Rows are points. A path goes straight from each point to the next, and from the last back to the first. The post is the endless flat space through its rows: a point in 2 columns, a line in 3, a plane in 4, and so on, so that a path can go around it. How many times does the path go around the post? Going back the other way cancels.

Post (1 x 2):
[[4.5 4.3]]
Path (14 x 2):
[[ -4.6  18.8]
 [  8.7  17.0]
 [ 27.5   4.6]
 [ 12.9 -23.5]
 [ -2.3 -17.2]
 [ 28.8 -23.4]
 [ 24.6  12.2]
 [  9.9  16.2]
 [ -1.7  41.2]
 [-22.2  25.7]
 [-32.9 -11.4]
 [  9.3 -23.8]
 [ 36.9  -9.5]
 [ 17.3  29.9]]
Times around: 1

Post (3 x 4):
[[ 15.1   1.3   9.3  25.4]
 [ -1.0  28.1 -30.8  13.6]
 [  5.2   3.3  30.6 -25.5]]
Path (15 x 4):
[[ -7.2   1.3  -8.2  -1.6]
 [ -6.7 -22.2  28.2   5.4]
 [ -5.2  14.0  18.7  -3.4]
 [ -0.4  36.0  20.0  19.6]
 [-30.7   3.1   3.4  12.1]
 [-19.5  -9.8  -1.9  -5.1]
 [ 29.1 -16.9   3.4 -15.1]
 [ 31.7  34.2 -22.2 -22.5]
 [ 27.5  34.7 -32.8  -3.5]
 [ 16.8  11.0 -17.6  17.6]
 [ 11.0 -30.1  21.7 -20.5]
 [ 46.1  -1.1  -5.2   8.2]
 [ 33.4  32.7   6.2  20.3]
 [ 10.7  23.7  -8.7  47.4]
 [-18.8  16.7  -1.0  22.9]]
Times around: 1

Post (8 x 9):
[[ -6.2   7.9  26.2 -17.4   4.3  24.6  31.6 -15.0 -10.4]
 [-17.5   2.2  -8.3  13.6   5.3  45.7  16.3 -32.3 -20.2]
 [-14.5   8.2  -4.0  -3.4 -34.7 -18.5 -20.0  20.3  18.9]
 [  6.8  10.6 -11.1 -38.9 -26.4 -48.5 -43.7 -17.4   3.9]
 [  2.9  13.8  -5.1  19.4   8.3 -49.4 -30.9  -4.2  -6.1]
 [  2.6  12.2 -28.7 -14.3  17.7  -3.0 -14.3  44.1 -33.3]
 [-21.1  -2.0  11.6  -4.2  28.6  35.0  -7.6  40.2  34.0]
 [-10.3   8.0 -39.6  13.0  11.9 -19.2  17.1 -22.3 -10.9]]
Path (13 x 9):
[[ -0.5 -27.7 -31.9   8.8 -10.9  15.8 -34.4  -0.7   2.8]
 [-22.0  -3.3 -14.2  -0.4  -1.1 -29.1 -15.3 -14.7  23.1]
 [-30.5  10.8 -12.2 -17.3   0.1   2.9  11.5 -17.0 -16.2]
 [ -1.7  19.6 -49.2 -26.1  16.2  16.4 -31.2 -20.7 -26.1]
 [ -5.3  50.7 -13.2 -35.2  13.1 -30.1  -1.5  16.1 -20.2]
 [-22.6   5.2 -11.7  22.4  22.5 -23.0   8.0 -19.3 -31.4]
 [ -9.2 -12.7  15.2  -3.9  26.5   5.7   5.7  33.6  -3.6]
 [ -7.2   0.4 -18.5  -0.2   2.6  -9.3  12.7  31.6  10.6]
 [ 16.4  20.6   3.0 -19.4  16.0  -7.4   3.5  -4.1  -0.9]
 [ -9.1  33.3 -16.2   3.1   4.7   7.6  -9.7   5.6  -0.8]
 [-15.5  39.3   9.7   4.0  -9.6   2.6 -17.2 -21.2 -15.7]
 [ -9.2  28.5 -23.2   3.3 -45.6 -26.8  11.9  45.8  13.7]
 [ 12.5  -3.7   1.8   0.2  -8.6   3.1 -45.5  -0.6  14.5]]
Times around: 0

Post (11 x 12):
[[  7.9  -4.6  -5.0   8.1  29.9  -4.5  17.4 -18.4 -46.5  -9.4   1.2  29.8]
 [ 43.6   5.2 -53.2  28.2 -18.6 -47.8 -10.8 -44.8  57.6   0.8  -2.6 -27.0]
 [  6.2   0.5  14.4 -19.2 -29.6  16.8  27.9   7.6  10.3  10.3  12.5  -3.6]
 [-12.2  -9.2 -43.3   2.3  -7.0  15.5   4.6   5.9 -17.5 -13.7  -4.5  13.7]
 [ 17.9 -14.8   1.5  42.3  22.2  -1.0   7.2  -3.9  -5.4 -43.8  -9.0 -21.3]
 [  2.2   2.2   2.0  25.2 -39.7  -3.3  21.4  16.1 -19.5  -6.5   2.5   9.0]
 [ 12.7  20.6  21.9   8.7 -33.5  -3.7  10.1  34.0  22.5  53.4  -7.3 -43.4]
 [ -0.5  -8.5 -17.9  51.0  38.2  -3.7  14.6 -16.8  16.2 -27.1  16.2  43.2]
 [ -3.2  17.2   5.9 -15.8 -30.8 -34.9 -11.1  12.2  35.1  15.9  -7.4  -4.2]
 [ -9.4   9.5  14.5  -9.1  -9.0   7.7  -2.5  19.7 -35.2   7.7  37.4   1.9]
 [ 16.5 -25.1 -48.4  -1.3  42.6 -41.2  17.3   7.0  -2.4 -24.1  21.1  11.1]]
Path (13 x 12):
[[-27.2  19.9   0.6  10.3 -12.2 -22.6  23.9   9.3  -5.0   4.5  11.4  -6.8]
 [ 16.5 -14.0  16.3   4.2   6.2 -40.6 -22.0 -32.7  -8.5  24.0 -14.7  -6.5]
 [ 42.5 -20.6 -27.4  20.7 -27.7 -38.1 -23.0 -12.2  -0.2  -4.2  -2.9 -24.6]
 [  4.1  27.3 -23.0  -3.3 -16.8   0.3 -11.3  -1.7   3.6   7.6 -16.1  29.9]
 [ -8.9  17.1 -23.3  20.4  18.0  28.3   8.8  -2.8  10.1 -10.1  13.5  -0.9]
 [  6.8  25.3  -2.8  22.5  -6.1 -56.4  26.4 -15.1   7.4  35.3   7.0 -14.9]
 [  7.1 -22.5 -26.7 -14.4  19.4  -8.0  38.2  13.2  14.2   5.3  36.8 -10.8]
 [ -6.1  -7.3 -30.3  -4.7  12.0 -12.0  10.2   3.1  -4.9 -34.8 -15.5 -12.5]
 [-16.3  28.1 -17.2  23.7   1.0  21.8   8.5  13.2  31.3 -20.5  -4.9  10.9]
 [ 27.4  -9.6  -1.5  14.3  10.6  20.9   9.2  11.7   1.5   6.8  16.4   5.7]
 [ 26.7 -17.0  -5.3 -13.5 -29.8 -11.2   7.2 -17.8  -1.5  -9.2 -13.6  36.0]
 [ 14.9  28.4  -7.1  -2.4   9.4  -2.4 -19.3 -13.5 -26.4  16.7   1.6  17.0]
 [ -6.8  17.3 -18.9  12.7 -13.4 -17.8  -0.3   2.9  -6.8 -29.1   9.2  -6.9]]
Times around: 1

Post (17 x 18):
[[ 38.6   2.5  -3.1  -5.6   8.0   4.1  32.4  15.6  50.6   0.5 -30.0 -45.0
   11.5  -3.9  24.7  -5.6 -21.6   1.8]
 [ 21.7 -25.9 -18.6 -14.8  37.6   4.4  28.4  -7.1   5.3 -27.2 -11.6 -37.8
  -30.8 -10.0  10.7 -11.4 -40.3  20.3]
 [ -1.2  -3.1   9.9 -12.3   0.3  -5.2 -15.5 -45.3  12.9  13.5  17.4 -14.5
  -20.2 -23.6  30.2  20.3  13.6   0.7]
 [-46.4 -12.6 -22.1  21.8 -15.3  36.8 -25.3   8.3 -17.4  12.9 -11.1  16.4
    5.2  12.4 -19.6  30.2  55.6  -3.3]
 [ -9.1 -33.8 -25.9  46.0  -4.5   9.0  -3.8   8.5 -24.5  29.9  23.0  11.0
   26.8  27.2   1.4  41.8  24.7 -14.3]
 [  4.4  11.3  -9.5 -11.6  20.1   5.5  33.4 -22.9   7.2  32.4   0.7 -48.0
  -22.8 -15.5 -12.7  13.5 -39.0  15.7]
 [ -3.4 -22.7   2.9  18.1 -21.0   1.0 -23.7   8.2 -34.3  22.6   9.2   2.7
  -12.7  12.9 -14.5   2.7  15.6 -47.3]
 [-23.6  -4.8 -29.7  47.1 -18.3  -9.7   5.9  -0.1 -11.0  28.7  35.3  36.0
   -0.5  15.5 -33.7   3.6  70.8 -22.5]
 [-12.8  -8.3  -3.0  70.3   4.0   2.9 -25.1  -0.5 -20.0  18.2 -16.3  34.4
  -10.1  29.8 -31.5  35.2  50.3 -11.1]
 [  7.3   1.2  -3.0 -13.9   1.7 -17.2 -12.0  11.8  26.4   3.3  14.6  -6.7
    7.9 -22.5  -6.4  15.0 -36.3  20.3]
 [ -6.7 -30.3   9.9  18.0  11.6  18.9  12.1   6.3  -6.8  34.0  -2.4  47.6
   22.5  22.8 -16.1   6.2  24.5  -7.0]
 [ 10.2  11.1   8.1 -15.2   1.1  -8.6  48.1  12.0  -6.3 -10.0 -15.3 -17.9
   -6.7 -40.9  27.4  23.8 -28.7  10.7]
 [ 17.6   8.1 -29.3 -26.4 -13.6 -26.0  -1.1 -32.9 -11.9  -5.2 -11.6   4.3
    0.4  17.0  -4.3  22.1  -1.6   6.1]
 [ 38.4  -0.3   0.1 -10.8  32.3  11.5  22.6  -8.5  -2.7 -16.6  -6.3 -32.1
   10.5 -42.7  -9.3  24.1  -2.1 -12.7]
 [ 11.0   9.3   3.4 -15.8   9.8  17.8  30.7   2.5  33.6 -17.5   2.1  -2.7
  -20.0  -2.4  -1.2  44.8 -24.2 -18.8]
 [ -2.5   9.9   4.2  12.3  21.2  -3.0 -14.5  33.0 -14.1  22.7  18.8  -0.4
   -2.8  34.0  -7.0  20.5  40.6   7.7]
 [ 19.3   4.3  21.1  -7.3 -17.3  10.9  36.6 -17.7  10.3 -34.8   6.8 -38.3
    2.5  -6.4  -4.6   1.5 -24.4  19.4]]
Path (12 x 18):
[[  5.5 -19.7 -12.0 -21.3  -5.6   1.9  -7.9  -2.1  -4.0  11.9   6.8  -8.7
   -0.9  -5.5 -19.5  12.9  23.2  -9.1]
 [ 11.7  -4.2  17.3 -12.7  32.7 -22.1  33.2  -4.5 -12.5 -12.4   5.9   8.7
   -8.2  16.2 -29.9 -13.3  12.3 -18.7]
 [  3.4   4.1  -7.5  22.4  -6.1  -2.9  22.5 -12.1 -22.7  -6.2 -17.6   0.5
    6.2  -5.5  17.2  11.5  14.0 -36.4]
 [ 13.2   2.1   1.5  26.9  -3.6  -4.4  10.9 -15.5 -12.9  17.6   4.2 -11.9
   11.3   7.8  20.1   8.5 -12.9  18.5]
 [ 26.8  14.8   5.9   5.0 -34.3  17.9  22.3 -33.6 -36.6 -10.8 -13.8  16.3
   13.8 -15.9 -22.3  65.4  18.1 -15.1]
 [-23.9 -48.0  -3.0  -8.0 -14.5  18.3 -26.3 -34.0  -8.8  33.7   2.3  12.8
    1.6  -8.7 -25.5  26.7  26.8   7.4]
 [-21.0   1.9  -3.8  32.3  13.2  -6.9 -14.6 -11.2 -18.8  13.6  -6.9 -29.3
  -30.0  -6.8  27.6  31.4  47.6   1.1]
 [-18.3 -28.4  -2.7 -27.3  26.2   5.5  28.0 -18.5 -11.1  25.7 -23.1  -7.4
    7.2  -8.8  15.8   7.7   5.2  -8.7]
 [  4.7 -20.6 -30.7  18.8  27.4   2.8   1.2  -5.2  20.3   1.7 -11.0  -0.6
   41.5   3.3   1.8  35.0  -7.8 -24.4]
 [-19.2  -5.2   8.2 -10.9  16.3  27.8 -21.4   7.8 -27.6  20.4   5.8  40.4
   -9.5 -13.5   8.0  -4.1   0.0  -3.2]
 [ 15.7   5.4  32.0  -0.3  -7.2   0.0  38.6 -30.5 -34.2  -1.9  32.8   6.7
  -28.5 -21.3  -6.3 -16.8 -33.7  -4.2]
 [ 16.2   8.5  10.8   0.1 -25.3 -13.3  21.5   3.8  -5.6   8.3  -3.3  -7.8
    9.4 -10.7   0.4   6.9  -4.4  18.3]]
Times around: 2

Post (17 x 18):
[[ 15.1   6.8  12.6  33.3  -4.4  -8.3  39.0  31.6   8.7   9.7  17.7  -5.2
   10.3   0.7  15.0  13.4  20.7 -33.0]
 [-12.5 -20.5   0.6  25.2   6.9 -15.8  16.4   3.9  -1.6   4.4 -30.1   5.7
   32.7 -13.1  25.1  53.4  11.6  21.6]
 [-46.1   0.7  -5.5 -28.5   0.0 -15.6 -31.3  -9.6  49.6 -17.0  26.7  10.9
  -19.2  28.1 -37.6  13.0  -9.7  16.0]
 [ 13.9   3.2   9.9   4.0   7.5  -5.2   3.0  -1.0 -39.7 -52.1  -5.0  13.7
   -7.2  14.6 -15.2 -31.4 -25.0  -1.3]
 [-11.7   5.3   3.4  30.0 -19.8  -4.0  -3.6 -12.8  -3.3   4.3   1.2 -12.1
    0.8  -0.3   9.4   9.8  11.2  16.9]
 [ -6.4  18.5  -5.5 -20.9   5.3  12.0  26.4  29.0  -9.3  -8.7 -12.0  17.7
  -12.9   5.0  20.0  -8.3   4.0  12.7]
 [-27.2   0.1 -13.1  11.3  -3.0 -13.6   6.7  31.2   6.4  -2.0  41.2   2.1
  -37.7   1.9   8.9   6.9 -11.8  15.6]
 [ -2.4  -9.8 -28.6   7.7   0.3 -15.5  -6.8  -3.4  29.4   1.6   1.7   8.7
  -20.3  18.5   3.5  -3.1  -6.7  14.4]
 [  2.9 -18.5  -2.1   7.3  -8.4  18.1  -5.1  -5.5 -17.2  16.6  19.4 -22.1
   -9.8  16.9 -24.3  38.0  23.3   4.8]
 [ -3.2   4.0   0.4 -26.0  19.5 -39.5 -38.6 -13.6  19.5 -29.6  -4.2   7.7
   10.5 -27.6   1.5  23.4   7.7  11.1]
 [ -1.7  -8.7  -0.7 -24.6   7.7  -3.9  17.6  -0.8  10.8 -18.5  12.9  16.1
   21.1 -11.8 -18.8  -7.8   4.3 -18.5]
 [-34.9  11.5 -28.7  10.6  16.7  -5.8  34.2   1.5  19.4   5.4  20.3  14.0
    5.7  32.2  19.8   0.1  -9.1 -11.4]
 [  5.8 -13.1  24.6  21.3  29.6  -0.5  58.3  11.9  -4.8  28.0 -40.5   8.8
   12.9   2.4 -16.3  14.3 -17.9   1.9]
 [ 27.1  31.1   8.0  15.1 -18.2   9.8   2.7  32.0 -28.0 -19.4   1.1 -27.1
  -17.1 -24.5 -27.4  16.2 -12.3   2.7]
 [-35.4  -5.3  -8.3   8.0   8.2 -15.1 -24.9   8.6   9.8  23.1 -11.4  -1.9
    0.2  13.7   3.2  11.7   5.4   9.1]
 [ 24.0 -41.8  -2.6  -8.0 -18.8 -19.3  28.2 -38.3 -11.1 -14.8 -24.0 -28.5
    9.0   9.6  17.8  21.2 -13.8   2.7]
 [ 18.4   8.9  13.7   0.3   9.2   3.3  -4.4  11.3   0.6   0.1  11.2  -4.3
   15.8   1.9  -6.5 -15.4 -10.7   4.5]]
Path (33 x 18):
[[ 23.0   9.1 -10.6  23.1  25.5  -2.8 -12.9  24.4  11.1   9.0  32.8 -10.1
  -25.0   4.5  15.7 -11.8 -10.0   0.2]
 [  9.2  13.5   0.2  49.2 -17.3  -1.5  27.0  -9.2  -4.0 -38.1  15.7   3.7
  -40.7 -16.6  -3.8  13.8  -4.7  54.3]
 [-14.9 -41.2  25.0 -25.5 -42.0  -6.6  -9.2 -10.2  -4.0  10.0  48.4 -42.3
  -23.5  -3.0 -27.9  18.5  11.9  40.0]
 [-35.1   3.5 -12.2  -5.8 -29.2 -12.1  40.2  -4.1  -7.4 -28.1 -12.3  -3.1
    1.2  -0.1   2.2  12.0 -30.5  55.0]
 [ 33.2  24.6   2.5   8.1  -5.8 -18.2  36.4 -10.0 -18.8 -68.6  -0.5  17.0
    2.0  17.1  10.8  19.9  -7.3 -18.4]
 [ -6.5  -6.5 -11.3  16.5  15.3 -16.5  45.7  11.3   0.3  17.7  -1.5  11.1
   29.4  -0.2  24.6  -4.0 -17.2 -39.7]
 [ -2.5   6.6   9.3  15.4   0.9  15.5   7.5  17.9  32.2 -16.8  52.8  11.5
  -24.0  10.6  17.0  17.7  -2.1  25.5]
 [ 24.9   7.1  39.0   3.7   2.0  15.9 -26.2  31.3  -5.7 -12.4  21.5 -20.2
  -36.6  40.0 -46.7  13.5  26.2 -13.6]
 [ 38.7   9.4  12.7   8.0  12.8 -15.0   1.9  38.7  -7.3 -22.0 -22.7  10.0
   23.8  -9.1  -1.0 -38.3  19.5  -7.5]
 [  8.4 -26.2  21.3   5.3   6.6 -22.3 -35.0   9.7  -1.8  -4.2  -9.7  -9.4
  -16.8  12.9 -11.2  15.3  -6.2  37.4]
 [ 20.7 -10.6   1.6   4.1  12.2 -18.0  48.7 -44.9  -8.1  -6.7   3.5  30.0
   20.1   2.8 -27.0  -2.3   5.0  -0.7]
 [ -7.4  24.8  26.4  12.0  -1.5  -3.7  -9.9  36.8 -15.0  -0.7  15.5  15.9
   44.6  10.3   1.3   4.6   5.6 -33.6]
 [ 27.0 -48.1  -2.1  -5.9  10.3  21.3  -6.7 -10.6 -16.8  63.0  -0.6 -16.3
  -34.0   6.8 -11.8   2.5  -1.9  21.5]
 [-16.9 -24.1 -34.5  -1.8 -10.6 -14.5 -16.1 -36.5  18.0 -35.9  -1.4  -4.7
   -4.1 -43.1 -15.9  18.2 -10.6  13.6]
 [-61.3  21.0 -31.8  23.4   9.1 -40.7  10.2   9.2  30.9 -11.6   9.2 -25.6
   -3.0 -38.5  40.6  32.1 -11.7  20.7]
 [-48.8 -34.8  21.5 -12.2  15.1  -4.9  16.2 -44.6   8.2  17.2 -17.0 -12.9
  -25.4  34.1 -12.7  10.8 -22.0  59.7]
 [ 11.9  -4.1  -4.7  10.9 -34.9   3.5  58.3   3.8  22.4 -21.4 -14.4  26.1
  -10.6   6.9  -7.0 -24.7  13.5  15.1]
 [-19.2   7.7  -0.8   5.6  -3.2 -13.3  22.2   5.7 -26.6   5.9 -28.3  11.0
   10.3   8.0  -2.7  15.2  -8.8  13.9]
 [ 49.7 -32.8  43.1   3.6 -26.8  26.7  -5.0  -6.7 -10.8  36.1 -17.3 -27.5
   -6.3   6.8 -45.1  42.6  -3.1  22.1]
 [-18.8   0.5  -2.2   7.4  15.1   5.4 -14.9 -11.4 -24.7 -12.5   2.4 -12.4
  -23.3 -15.3   8.2  21.6 -24.8  23.8]
 [-28.3 -16.4  10.2  -8.6  23.7  22.2 -14.0 -13.4   0.1   9.5  33.4 -18.9
  -20.4  10.4 -20.3   5.4   6.1  10.7]
 [-19.4   9.0  28.1  23.0  10.5  -9.2  -3.7  34.1 -18.2  -1.7  -2.2  -8.2
    2.6  -6.9   2.5  -1.4  14.6  17.6]
 [ -5.8  16.1  -0.1  15.5  16.7 -25.3 -16.3  17.5 -16.7 -12.1  -1.2   3.7
  -15.4   7.6 -14.5  -9.1 -18.7  35.5]
 [ 26.0  -9.4 -28.4  -5.7 -38.4 -40.5  -1.6 -46.3  -8.5 -27.8   4.0 -35.6
   -2.5   4.9  14.3   3.2 -17.9 -15.0]
 [ 36.5 -14.0  21.6 -24.3  -6.6   8.1 -14.1   2.9 -18.4   8.7 -17.8   3.6
  -10.7  11.6 -26.9  -5.7  18.1   4.5]
 [ 13.5  -1.0 -32.6  24.5  -3.5  -6.9  -6.1   9.0 -31.2  -8.0 -24.4 -14.2
   -1.8  -0.6  11.0  -0.5 -55.0  -5.0]
 [-17.3  30.8  -0.3  17.4  15.4  16.3 -20.9  52.0  17.8  23.3   2.0 -21.5
    0.8   6.1  25.2  39.9   5.8   6.0]
 [ -2.4  -4.1  -2.3  -3.5   5.3  -2.9 -14.1  10.1 -10.9 -35.0  37.6  -7.1
  -37.8  26.2   6.3 -19.0  -8.2  11.6]
 [-19.9  -8.8   2.5 -14.4  20.0 -42.5   0.7 -14.1  36.0   6.5   9.8  -8.9
   36.9   0.4  28.3   6.4   2.1   9.7]
 [-11.1   6.5 -15.8  16.3  17.4 -13.4  -5.8   7.7  17.2  17.3 -38.4   6.3
  -21.4  56.9   0.6   5.1 -29.6  33.1]
 [ 34.8  33.3   0.3  20.5 -21.4 -13.9  20.5  21.9   0.7 -11.3  -0.9  -3.4
  -15.2   9.8 -10.7  27.2   8.7 -26.9]
 [-23.2 -30.5  14.7   1.1 -34.0  24.7  64.1  -3.5 -15.4  14.1  -8.0  11.8
  -27.0  29.1 -19.8  17.4 -17.6  36.6]
 [ -3.7 -10.8  -4.6 -17.0 -23.5  -4.8 -52.3 -42.8  -1.0 -40.6  -5.0   1.7
  -15.2  -6.8 -15.3   8.4   2.9  40.4]]
Times around: 5
